Each row is a point. The points of each table are mixes of a few directions, plus a little noise. Count the directions of each table, and those that both share. Where both have some left over, give the other angles between the two spaces (their principal angles), to ten degrees, smallest first.

First (4 x 2):
5 0

35 2

22 1

-62 -5
Second, 5 rows:
-28 42

-6 11

-3 4

3 -4

36 -53
Directions: first 1, second 1, shared 0; angles 60

First:
0 15 -16 1

9 -7 40 25

-2 -21 11 -8

4 -39 54 9

7 9 15 20

-5 52 -68 -8

-13 -11 -37 -39
Second:
37 -11 -20 7

7 52 -35 -20

-43 -21 26 16

-44 9 40 -12

32 24 -13 -19

-3 -46 5 30

32 10 -30 -3

-18 -18 27 3
Directions: first 2, second 3, shared 1; angles 90

First (9 x 8):
-24 35 -10 -4 -23 1 -41 23

-27 31 -9 -23 -21 -31 3 31

3 14 -7 3 7 4 -46 -11

7 -26 -22 3 28 -31 28 -7

6 -45 -8 42 26 45 1 -32

19 5 20 2 5 25 -27 -29

52 -34 24 21 -2 25 1 4

-44 23 -3 -50 -8 -67 82 18

6 -5 14 10 -14 28 -5 4
Second (9 x 8):
13 -2 -14 -32 -39 32 -26 -34

-9 -6 -2 -22 20 2 14 24

-23 -14 23 72 -3 -22 -9 -17

-18 40 11 -43 -23 41 19 -13

-13 8 19 50 39 -39 26 30

18 -43 -29 -40 -11 16 -32 -7

7 36 16 43 28 -37 30 25

20 -8 -5 31 -12 -14 -21 -18

7 -12 -19 -58 2 23 -1 11
Directions: first 5, second 4, shared 1; angles 50, 50, 90

First:
-26 -37 -12 11 29 39 -24 -33 -33 29 41 -16

-10 -3 -7 -12 2 -10 -33 34 13 -5 0 8

36 17 19 16 -3 -2 28 1 17 -8 6 -13

16 0 5 -6 11 -1 -46 65 42 -8 25 -5

30 45 15 -7 -36 -45 40 18 31 -29 -53 17

-14 -16 -9 -3 14 11 -36 13 0 8 20 -1

-11 15 3 9 -28 -10 85 -92 -52 2 -47 11

-22 -19 -11 -1 11 12 -22 -13 -17 10 12 1
Second:
17 36 -26 18 -15 -9 -21 -3 -27 -9 5 21

-20 -5 19 -13 0 13 -10 -9 40 16 -5 -34

8 73 10 16 -6 20 12 -38 4 -49 8 9

-33 -36 63 1 -3 -20 29 4 -27 4 -45 17

7 -22 73 0 16 -12 19 6 -58 24 -47 6

6 35 -35 27 -16 13 8 -20 8 -38 -9 -13

-15 -5 -13 -30 -5 -26 -34 19 4 23 52 55

10 -25 -46 -17 7 -9 -25 26 11 22 42 13

17 18 -64 16 -21 -4 -30 6 -2 -4 18 4

15 -67 -32 -7 28 12 28 29 23 10 6 -30

-6 -1 50 -8 19 27 24 -22 29 -2 -27 -48
Directions: first 3, second 6, shared 0; angles 40, 40, 80

First, 11 rows:
-11 -2 8 13 -4 -1 -8 -2 4 -7 -11 5 -10 7 0 12 9 0

32 5 -24 -41 13 4 25 6 -12 23 37 -19 30 -22 1 -38 -28 5

72 9 -56 -95 30 7 55 15 -29 52 84 -44 67 -54 3 -85 -66 12

-18 -3 14 23 -7 -2 -15 -5 8 -13 -22 10 -17 15 -1 22 17 -3

21 3 -15 -26 7 1 16 4 -8 14 24 -12 18 -16 0 -24 -19 3

-13 -1 10 18 -4 -1 -11 -3 6 -9 -16 8 -12 10 0 15 12 -2

-7 -1 5 10 -3 -1 -6 -1 4 -6 -8 5 -6 4 0 9 6 -1

-45 -7 34 58 -18 -4 -35 -9 18 -32 -52 26 -42 33 -2 52 40 -7

9 1 -7 -12 4 1 8 1 -3 6 12 -5 8 -7 0 -11 -8 1

-21 -3 16 27 -8 -2 -16 -4 8 -15 -24 12 -19 15 0 25 20 -3

-18 -3 13 23 -7 -2 -14 -4 7 -12 -21 11 -16 13 -1 21 16 -3
Second (8 x 18):
-42 -6 32 53 -17 -4 -32 -8 16 -30 -48 24 -38 31 -1 48 37 -6

-15 -2 12 19 -6 -2 -12 -3 6 -11 -18 9 -14 11 0 18 14 -2

-28 -4 22 38 -11 -3 -22 -6 11 -20 -33 17 -26 21 -1 34 26 -4

-4 0 3 5 -2 0 -4 -1 1 -2 -5 2 -4 3 0 5 4 -1

10 1 -8 -14 4 1 8 3 -4 7 12 -7 9 -8 0 -13 -9 2

47 7 -35 -60 19 4 36 9 -18 33 54 -28 43 -35 1 -55 -42 8

46 7 -35 -60 18 5 36 10 -19 33 53 -28 42 -34 1 -55 -42 7

-14 -2 11 19 -6 -2 -11 -3 5 -10 -17 9 -14 11 0 17 13 -2
Directions: first 1, second 1, shared 1
